Every row gives one point. A path goes straight from each point to the next, and from the last back to the first. The post is the endless flat space through its rows: a point in 2 columns, a line in 3, a plane in 4, and so on, so that a path can go around it. How many times does the path go around the post? Going back the other way cancels.

Post, 2 rows:
|  -8.2 |  17.9 | -13.3 |
|  -7.3 | -11.3 |  26.2 |
Path, 10 rows:
| -43.0 |   1.5 |  15.3 |
|  -6.5 |  16.6 |  21.5 |
|  -0.1 |  26.8 |  29.4 |
| -23.0 |  11.7 |  20.7 |
| -44.5 | -16.5 |   8.5 |
| -15.8 | -19.8 |  -0.1 |
|   3.9 | -19.3 |  23.0 |
|   5.8 |  11.9 |   1.0 |
|  -2.3 |  24.9 |  27.2 |
| -31.4 |  22.1 |  14.7 |
Times around: 1

Post, 5 rows:
|   1.8 |  -1.1 | -31.7 | -24.1 |  17.9 |  35.7 |
|  -2.2 |  -3.8 | -16.1 |   5.5 |   8.8 | -14.5 |
|   0.4 |  -4.2 | -17.2 |  -8.1 | -20.0 | -30.0 |
|   2.3 |   5.1 |  33.2 |   6.3 | -40.2 |  -6.7 |
|  -3.4 |   1.0 |  59.0 | -27.2 |   9.9 | -10.0 |
Path, 9 rows:
|   2.5 |  13.3 |  18.3 | -24.7 |  -7.0 | -14.8 |
| -17.7 |  31.1 |  12.0 | -30.6 |   0.2 |  12.0 |
| -30.1 |  -7.6 |  -1.8 | -33.0 |   5.8 |   8.9 |
|  -9.7 |  -9.5 |  -1.2 |  -0.3 | -22.5 | -26.0 |
| -16.3 |   4.2 | -12.8 | -45.2 |   4.3 |  13.9 |
| -14.9 |  34.5 |  22.4 | -21.0 | -22.4 | -14.3 |
|  19.6 |  28.1 |   8.4 | -13.8 |  -1.0 | -20.2 |
|   6.5 | -15.5 |   0.3 | -12.3 |  21.2 | -39.6 |
|  27.3 |   1.5 | -15.8 |  25.0 | -29.6 | -13.5 |
Times around: 0
